Each row is a point. A path goes straight from each point to the next, and from the last back to the first. The post is the endless flat space through its rows: a point in 2 columns, a line in 3, a plane in 4, and so on, so that a path can go around it. How many times does the path go around the post? Going back the other way cancels.

Post:
-.15, -.29, .03
.30, .41, -.10
Path, 26 rows:
.39, .25, -.03
.03, -.25, .28
.28, .02, .13
.35, -.19, -.32
-.02, -.06, -.51
-.33, .26, -.21
-.13, .22, .21
.44, .68, .27
-.19, -.94, .24
.10, -.29, -.19
.16, .20, -.22
-.38, .19, -.11
-.10, .10, .22
-.10, .27, .12
-.29, -.02, -.42
-.08, -.20, -.26
.58, .62, -.38
.03, .06, -.20
.01, .31, -.07
-.19, .04, .38
.46, .45, .34
.47, .11, -.16
.32, .01, -.41
-.14, .04, -.38
-.25, -.35, -.47
.12, -.25, -.33
Times around: 2

Post:
.35, .24, -.16, -.05, .12, -.47, -.23, -.35, -.33
.01, .37, .16, .19, -.26, -.39, .19, -.29, -.58
-.29, .10, -.18, -.01, .02, .11, .09, .11, -.17
.07, .36, -.02, -.14, .12, .22, .00, .11, .78
-.10, -.01, -.54, -.12, -.36, .68, -.17, .21, .09
.13, -.21, .27, -.13, .00, .52, -.14, -.14, .12
.01, .51, .20, -.15, -.13, -.78, -.29, -.35, .46
.38, -.06, .07, .02, -.19, -.04, -.26, .05, .00
Path, 24 rows:
.10, .07, .22, .21, -.36, -.14, .20, -.44, -.11
-.16, -.12, .22, -.17, -.02, .25, .39, .02, -.48
.29, .18, .16, -.26, -.04, .72, -.04, .48, .67
.21, .60, .08, -.08, -.13, -.33, -.33, -.02, .64
-.28, .08, -.11, .17, .04, -.20, -.39, -.25, .13
.06, -.16, .27, .18, .11, -.74, -.21, -.38, -.06
-.36, .02, .02, -.17, -.71, .08, -.05, .23, .61
.57, -.37, .31, -.24, -.14, .02, -.06, -.19, -.21
-.36, -.05, .04, .01, -.34, -.08, .01, -.16, .01
-.33, .38, .12, .22, -.14, -.27, -.08, -.49, .53
.23, -.14, .37, .20, .07, .16, -.39, .01, -.05
-.17, -.01, .42, -.39, .03, .94, -.14, .14, .62
.25, -.16, -.06, -.29, -.01, .50, .00, .30, -.39
.45, .06, -.38, -.09, .07, -.20, .04, .01, .02
.23, .29, -.32, .26, .33, -.06, .28, .15, .25
.06, -.30, -.27, -.03, .31, .32, -.76, .11, .41
-.31, .20, .05, .05, -.30, .04, -.32, .14, -.25
.08, .32, .25, -.18, .02, -.32, -.04, -.06, .22
.59, -.27, -.07, -.29, .04, .37, -.01, .43, .27
.28, -.09, -.15, .26, -.18, -.23, -.07, -.16, -.03
-.32, .08, -.20, .41, -.21, .04, .04, -.22, -.41
.02, .00, -.30, .01, .11, .22, -.44, .28, -.33
.25, .37, -.40, .16, .08, .66, -.14, .80, .58
-.10, -.02, .15, .11, -.35, .04, -.11, -.22, -.10
Times around: 1

Post (17 x 18):
.23, .30, .20, -.16, .76, -.01, .26, .15, -.40, .34, .03, .16, .11, -.10, .26, .32, .00, .09
.01, -.32, .17, -.06, .22, -.01, .37, .29, -.36, .23, -.26, .03, .01, .26, .41, -.06, .31, -.14
.45, -.30, .55, -.06, -.13, .02, -.86, .27, -.17, .01, .07, .26, .14, -.20, -.08, -.15, -.40, .10
-.27, -.12, .31, -.05, .55, .23, .21, -.17, -.46, -.10, -.16, .01, .04, .42, -.16, .18, .03, .06
.30, -.05, .38, -.47, .16, -.10, -.36, .18, -.02, -.14, -.07, .13, .27, -.31, -.26, -.39, -.01, .09
-.05, .08, -.53, .10, -.16, .28, -.13, -.13, .08, .12, -.74, -.43, .50, -.18, -.11, .01, -.21, -.07
-.05, -.16, -.18, .18, -.43, .11, .29, -.51, -.07, .28, -.19, -.17, .26, -.38, -.21, .33, .07, -.19
.18, .05, .20, -.15, .03, -.08, -.08, .18, .44, .19, .07, .32, .26, -.02, -.04, -.24, -.25, .14
.03, -.09, .00, .12, .43, .01, .20, .60, -.32, -.02, .34, -.13, -.24, -.02, .15, .09, .24, .10
.05, .06, .20, -.22, .16, .15, .20, .25, -.51, .01, -.02, -.24, .05, .23, .34, -.26, .01, .54
-.29, -.16, .13, -.36, -.05, .13, -.82, .21, .07, .48, .05, .20, .36, -.09, -.40, -.11, -.08, .10
-.26, .33, -.26, .31, -.40, -.05, -.08, -.28, -.21, .04, -.24, -.30, .45, .06, .05, .23, .09, -.32
-.20, -.08, -.28, .00, -.15, -.03, -.28, -.51, .18, .10, -.20, -.34, .12, -.07, .36, .26, .04, -.21
.24, -.02, -.25, -.21, -.40, .10, -.32, -.21, .07, .18, -.09, -.58, .50, .07, -.21, .25, -.12, -.18
.12, .09, .33, -.01, .31, .58, .31, .02, -.09, .15, -.04, -.07, .00, -.14, .24, -.07, .40, -.21
.09, .18, .08, -.36, -.21, -.08, -.14, .13, .08, .21, -.13, .14, -.26, -.28, -.11, -.01, -.36, -.20
-.14, -.10, -.39, .14, -.10, .07, -.07, -.39, -.15, .39, -.05, -.60, .37, .08, -.13, -.25, -.23, -.25
Path (30 x 18):
-.17, .04, -.04, .00, .37, .64, -.20, -.40, -.16, .13, -.49, -.51, .56, .07, -.03, .12, -.01, .11
.09, -.08, .14, -.33, -.16, -.04, -.72, .57, -.32, .94, .04, -.25, .31, -.26, .16, -.28, .03, -.31
-.14, -.11, -.58, .07, .19, -.04, -.33, .77, .02, -.22, .15, -.54, .16, .08, -.10, .51, .04, .16
-.34, -.20, -.23, -.37, .39, .34, -.50, -.19, -.34, .62, -.18, -.19, .02, .03, .33, .26, -.21, .02
.07, -.42, .04, -.13, .02, .47, -.16, -.16, .19, .36, .02, .29, .42, -.37, -.54, -.30, .16, .21
-.24, .59, -.17, .18, .03, -.17, -.14, -.15, -.60, -.19, -.22, -.29, -.20, .02, .11, .29, .11, -.23
-.21, -.43, -.03, .40, .59, -.04, -.08, -.31, .10, .26, -.09, -.16, .23, -.16, -.28, -.03, -.20, .48
.12, -.07, .21, -.17, -.10, .23, -.43, .09, .12, .57, -.23, .07, .40, -.16, -.60, -.23, .06, .34
.63, -.02, -.22, -.04, -.21, -.06, .09, .30, -.34, .25, -.21, -.04, -.23, -.12, .56, -.25, -.03, -.19
.17, -.13, .12, .00, -.04, -.02, -.27, .20, -.20, -.31, .36, .25, .00, -.20, .37, .34, .18, .00
-.29, -.23, .30, .17, .16, .54, .09, -.52, -.04, .09, -.08, -.10, .08, -.16, .36, .22, .27, -.78
.18, -.13, .07, .22, -.37, -.07, .15, .49, -.37, .31, .14, -.28, .16, .22, -.15, .01, -.24, .04
.03, -.31, .57, -.01, -.10, .47, -.25, -.88, .13, .33, -.25, .08, -.03, .13, -.12, .73, .19, -.11
.59, .28, -.44, -.35, .08, -.19, .40, .45, .03, -.14, -.15, -.43, .33, -.06, .02, -.50, .23, .52
-.05, -.07, .52, -.42, .46, .17, -.05, -.07, .04, .44, -.40, .36, .16, -.21, -.37, -.33, .13, -.25
.02, .09, .32, -.04, .27, .36, .30, -.44, .25, .32, -.08, -.08, -.10, -.49, -.07, -.10, -.18, -.47
.00, .13, .49, .08, -.36, -.16, -.02, -.12, .41, -.30, -.32, -.03, .12, -.16, -.41, -.49, -.17, -.53
.26, -.03, .29, .25, -.27, .29, -.03, -.51, -.40, .07, -.47, -.79, .18, -.12, .47, -.21, .44, -.14
.94, .40, .18, -.02, .00, .17, -.23, .10, -.07, -.19, -.06, -.17, .21, -.67, .38, -.32, -.10, .15
-.46, -.02, -.49, .06, .01, .15, -.21, -.34, -.22, .11, -.05, -.23, .23, .16, -.34, -.01, -.20, -.35
.16, .18, .26, -.48, .68, .15, .02, .17, -.43, .15, .27, .10, .01, .15, -.39, .65, -.31, .13
.07, -.01, .22, -.04, -.13, .24, -.20, -.23, -.20, -.23, .10, .06, -.26, .09, -.27, .02, .07, -.26
.59, .03, -.16, -.03, .28, .38, .02, -.12, -.78, .17, -.34, -.90, .49, -.21, .21, -.01, .49, .12
.04, .38, -.22, .05, .15, -.49, .05, .03, -.03, -.26, -.48, -.20, -.37, -.41, .21, .48, -.46, .18
.59, .57, .25, -.06, .24, .11, .55, .10, .13, .10, -.34, .01, .29, -.33, .28, .42, -.29, -.45
.00, .21, -.17, .05, .52, .32, .08, -.48, -.02, .14, -.07, -.12, .41, -.46, .20, .52, .09, -.27
.62, -.20, .11, .01, -.01, .20, -.03, .03, -.38, .07, -.05, -.07, -.14, -.26, .59, -.41, -.44, .19
.29, .01, .21, -.20, .41, -.56, .01, -.32, -.22, -.13, .23, .16, -.26, -.32, .33, .11, -.01, -.24
-.06, -.36, .26, -.49, -.09, .09, -.45, -.06, -.21, .01, -.23, .25, .08, -.08, .03, .34, .17, -.39
.02, -.31, .02, .00, -.18, .14, .17, .04, .17, .12, -.14, -.24, .52, .13, -.24, .07, -.15, -.09
Times around: 0

Post:
-.19, -.10, -.19, .18, -.04, -.16, -.16, -.02, .30, .09, .19, -.19, .30, .29, .12, .46, -.20, .09
-.32, .12, .28, -.41, .30, .19, -.01, .19, .10, -.01, .22, .17, -.23, -.02, -.03, -.23, -.05, .06
.00, -.27, .07, -.46, .26, -.04, -.15, -.01, -.11, .52, .10, -.12, -.09, -.04, .16, .44, .01, .38
-.15, -.49, .15, .28, .19, -.37, -.46, -.07, -.21, .11, .01, .25, -.36, -.08, .43, .57, -.01, .71
-.12, .06, .08, .07, .19, -.14, -.15, -.22, .02, .26, .23, .29, -.12, -.12, -.34, .21, -.08, .19
.77, .42, -.01, -.35, .16, -.21, .05, .26, -.23, -.31, .69, -.50, -.05, .13, .17, -.94, -.07, -.42
-.34, .42, -.08, .22, .16, .02, -.05, -.24, -.07, .43, -.42, -.06, .03, .27, .12, .31, -.20, .00
.16, .45, -.04, .05, .24, -.39, -.24, .12, -.59, -.46, .45, -.07, .13, -.07, .14, -.06, .07, -.15
-.07, -.02, .04, .06, .37, .07, -.43, .02, -.30, .47, -.04, .09, -.21, -.37, -.02, -.10, -.03, -.29
-.18, -.11, .28, .07, .11, .02, .17, .32, .06, .16, .32, -.20, -.16, -.16, -.44, .20, -.02, .13
-.23, .01, .03, .01, .06, -.03, .14, -.29, -.27, -.05, .09, -.06, -.15, -.06, .06, -.14, .20, .00
-.39, .21, -.34, .30, .07, -.13, -.08, -.05, -.04, .11, .37, -.15, .00, -.23, .05, .11, -.07, .23
.15, -.18, .11, .20, -.06, .36, -.44, -.11, .08, -.02, .34, -.25, .12, -.47, -.05, -.11, -.35, .21
.40, -.15, -.13, -.52, .01, -.51, .24, .05, -.04, .03, -.01, -.20, .04, .19, .44, .32, -.54, -.16
.25, -.02, -.32, -.10, -.03, .31, .44, .13, .16, .29, -.44, .01, .10, -.08, .17, .23, -.11, -.11
-.20, .07, .21, .09, .39, -.11, .17, -.02, .36, .19, .12, -.13, .21, -.19, -.06, .04, .02, .06
-.35, -.13, -.14, -.22, -.17, -.23, -.21, .32, .01, -.23, -.05, -.12, .04, -.24, -.35, -.05, -.06, .38
Path (28 x 18):
.28, .16, -.19, .36, .14, .29, .29, -.10, .01, .14, .29, -.09, .14, -.16, .23, .11, -.19, .13
.04, -.22, .28, .37, .04, .06, -.28, -.05, -.54, .17, .32, -.17, .06, -.13, .16, .26, -.18, .17
-.29, .57, .46, .61, .15, -.06, .33, -.32, .45, -.07, .08, .25, .28, .05, -.17, .40, -.47, -.29
-.50, -.05, .50, -.42, .40, -.22, -.18, .26, .36, -.04, .70, -.67, -.18, .38, .23, -.14, .30, .04
.11, -.33, .16, -.20, .35, .18, .30, .01, .41, .32, -.02, -.64, .06, -.82, -.10, .07, -.25, -.10
-.18, .31, -.29, .07, .04, .01, -.40, .23, -.16, -.01, -.25, -.22, .15, -.08, .29, .30, .01, .01
.08, .12, -.13, -.24, -.26, -.08, .00, -.21, -.05, -.06, -.28, .05, .35, -.44, .03, .03, -.44, .01
.40, .10, .48, -.22, -.06, -.18, .33, .19, -.16, -.05, .56, -.16, .13, .59, -.23, .33, -.21, .08
.12, .26, .09, -.02, .49, -.19, .52, .15, -.36, -.01, .41, .09, -.52, -.40, -.44, -.47, -.47, -.80
.54, -.01, -.17, .27, .34, -.05, .12, .00, .14, .14, .31, -.14, -.02, -.43, -.06, .30, -.10, -.07
.37, -.01, -.19, -.14, .19, -.06, .27, -.08, -.04, .24, .08, -.17, .08, -.01, .40, .69, .03, -.12
.57, -.10, -.42, .10, -.19, .14, .46, -.15, -.31, -.04, -.32, -.35, .05, -.51, -.14, -.32, -.08, -.51
.08, -.18, .36, -.23, .30, -.19, .04, .41, .22, .36, .09, -.02, -.04, .09, -.42, .18, -.44, .07
.34, -.56, -.20, -.20, .08, -.04, -.07, .10, -.46, .22, -.60, -.13, .25, -.20, .55, .37, -.53, -.24
.30, -.13, -.01, .41, .12, -.04, .46, -.01, .19, .04, .44, -.18, -.48, .04, .00, .42, -.24, .56
-.58, .39, -.05, .56, .17, -.13, -.35, .01, .09, -.20, .36, -.52, .21, -.12, .13, .05, -.03, .42
.01, .17, .26, -.45, .09, -.30, -.19, -.12, -.16, -.36, .40, .17, .15, -.18, .14, .09, -.31, -.36
.35, -.14, .06, -.56, .10, .20, .25, .41, -.03, .22, -.52, -.88, .20, -.87, .12, -.11, .42, .19
-.74, -.26, .00, -.27, .20, -.47, -.18, -.22, .19, .14, .45, -.40, -.51, -.48, -.42, -.25, -.22, .38
-.20, -.20, -.04, -.85, .10, .04, .03, -.20, -.41, -.09, .16, -.09, .06, -.05, .54, .59, -.53, .10
-.41, -.17, .00, -.05, .21, .18, -.05, -.18, -.24, .51, .27, -.08, -.23, -.27, .17, -.26, .10, -.15
.00, .11, -.07, .02, .05, -.20, -.40, -.20, .37, .24, .07, -.01, .28, .25, .33, .28, -.55, .16
.11, -.58, -.63, -.12, -.12, .23, -.20, -.03, -.24, .23, .19, -.15, -.02, -.63, .38, .16, .24, -.36
.17, -.06, .24, .15, .12, .29, -.31, .09, -.17, .01, -.19, -.23, -.31, .02, -.44, .10, -.12, .32
.12, .10, .37, -.05, .67, .16, -.57, .03, -.33, .30, .25, .20, -.35, .33, -.09, .26, -.19, .24
-.43, .11, .03, .58, .20, -.46, -.40, -.66, .49, .36, .28, -.59, -.25, -.02, -.12, -.14, .18, .77
-.03, -.57, .29, -.09, .05, -.49, -.13, -.27, .15, .06, .22, -.09, -.31, -.03, .61, .13, .01, .02
.07, .43, -.16, .35, .22, -.19, .44, .16, -.16, -.21, .29, -.20, .58, -.34, .38, -.10, .07, -.45
Times around: 0

Post, 17 rows:
-.45, -.19, -.28, .08, .30, .04, .17, -.10, .07, .09, -.16, -.03, -.10, -.13, .12, .11, -.18, .13
-.04, -.02, .05, -.01, -.01, .08, .05, .05, -.14, .37, .27, -.05, .23, .20, .10, -.11, -.19, .01
-.05, .25, .06, .08, -.13, .23, .09, -.03, .00, -.16, .04, .12, -.10, .28, .12, -.02, .17, .21
.11, .23, -.05, .17, .07, -.23, -.03, .12, .23, -.12, .09, -.15, .17, .26, -.24, -.01, .17, -.22
.18, .07, -.09, -.03, -.17, -.18, .24, .28, .22, -.01, .21, .27, -.22, .12, -.14, .09, .11, -.07
-.28, -.03, .07, .04, -.08, -.10, -.03, .01, -.15, .07, -.36, -.09, .05, -.02, .04, .27, .01, .05
-.04, -.08, .28, -.01, -.02, -.22, .08, .13, .25, .20, .23, -.14, -.02, .00, .16, -.04, -.26, .01
-.07, -.05, -.17, -.23, -.21, .16, -.08, -.41, .13, .03, .22, -.06, .07, .14, .22, .11, .19, -.03
-.09, .04, -.03, .16, -.32, -.01, .21, -.07, .21, .15, .11, -.14, -.19, .09, .06, -.06, -.02, -.13
-.10, .21, .27, -.04, .36, -.01, -.09, .10, -.10, .31, .00, -.13, -.06, -.27, -.28, -.11, -.21, .07
.06, -.18, -.28, .20, -.12, -.18, -.13, .02, .17, .04, -.10, -.12, -.25, .08, .03, .13, -.14, .27
.04, -.08, -.15, .15, -.11, -.08, -.19, .10, .19, -.11, .13, -.04, -.07, -.03, .08, -.17, -.01, -.15
.14, -.19, -.16, .16, -.11, -.25, .08, -.10, -.08, -.15, -.28, -.09, .25, -.03, -.16, -.09, -.08, .14
-.22, .29, .14, -.93, .02, .74, .16, .50, -.21, -.23, -.66, .10, -.31, .19, .01, .03, .37, -.29
.06, .11, .06, .15, .05, -.03, .07, -.28, -.03, -.13, .05, .02, .05, .09, .26, .15, -.08, -.11
-.15, -.18, -.09, .06, -.04, -.13, -.06, -.05, -.11, -.26, .10, -.16, -.01, .22, -.18, -.07, -.09, -.10
.14, -.01, .10, .42, -.01, .27, .21, -.28, .20, -.15, -.03, .09, -.28, .08, .14, .55, .57, .07
Path (22 x 18):
-.16, .09, -.12, -.10, .35, .30, -.11, .15, -.17, .24, .14, .12, .17, .05, .14, -.02, .19, .00
-.13, -.09, -.14, -.06, .37, .18, .01, -.46, -.35, -.22, .17, -.21, .27, .05, -.27, .31, .08, -.12
.17, -.28, -.06, .32, -.20, -.06, .21, .68, .43, .32, -.32, .04, -.30, -.19, -.37, -.13, -.21, .31
.08, .20, .12, .11, -.32, -.13, .25, .17, .94, -.12, .33, .21, -.33, .38, .33, .06, .40, -.62
-.08, .41, .20, -.49, .15, .03, .08, .32, -.02, .17, -.07, -.17, -.03, .41, -.01, -.17, -.11, -.30
-.11, .21, -.09, -.14, -.15, .19, .08, .05, .18, -.10, -.22, -.10, -.08, .28, -.06, .01, .22, -.09
.05, .15, -.06, .06, .57, .22, .09, .18, .04, -.06, .07, .14, -.03, -.36, -.30, -.13, -.09, -.12
-.11, .37, .39, .20, -.18, -.28, .53, .44, .25, .28, -.53, -.18, .01, -.19, -.07, .18, .03, .10
-.13, -.03, -.04, .19, -.02, .09, .12, -.17, .41, .28, .50, -.38, -.28, -.04, .12, .03, .34, -.11
-.68, -.18, -.27, -.44, .10, .07, -.17, .08, -.27, -.53, .37, -.15, .21, .48, -.01, -.09, -.30, -.38
.36, .15, .47, -.34, -.37, .22, -.05, .37, -.04, .46, -.18, -.14, .77, .49, -.09, .13, .26, -.29
-.07, .16, .29, -.19, -.12, .10, -.11, .12, -.16, .50, -.12, -.04, -.04, .08, .10, .17, .33, -.33
.00, -.29, -.68, -.03, .15, .00, -.08, .00, -.08, .25, -.33, .11, -.36, -.12, -.46, .35, .37, .12
-.02, .16, .19, -.04, -.16, -.10, .01, .74, .53, .20, -.43, -.22, -.30, .05, -.16, .08, .07, -.10
.34, -.29, -.01, .19, -.38, .14, -.07, .07, -.14, -.31, -.41, -.11, -.16, -.03, -.03, -.07, -.10, .49
-.12, .38, .04, -.18, -.21, .43, -.10, .00, -.06, .06, .06, .01, -.08, -.13, .18, -.35, -.01, -.09
-.09, -.08, .03, .14, -.53, -.02, .08, -.23, .07, .12, -.23, -.41, -.28, -.06, -.40, .10, .09, -.23
-.39, .18, -.05, -.01, .09, .25, .06, -.16, -.07, -.07, .00, .09, -.23, .19, .04, .00, .08, -.03
-.09, .14, .05, -.07, .26, .14, .20, .08, -.06, .15, -.15, .22, .09, -.03, .34, .02, .21, .20
-.15, -.05, -.24, .03, .40, .34, .15, .06, -.38, .04, -.13, -.27, .09, .06, -.56, -.33, -.05, .08
.02, .16, .16, -.39, .06, -.21, -.38, -.08, -.33, -.11, .20, -.33, .26, .24, .30, .10, -.27, -.02
.15, .28, -.01, -.18, -.20, .09, .24, -.01, .02, -.10, -.26, .18, -.11, .28, .37, -.07, -.08, .23
Times around: 1
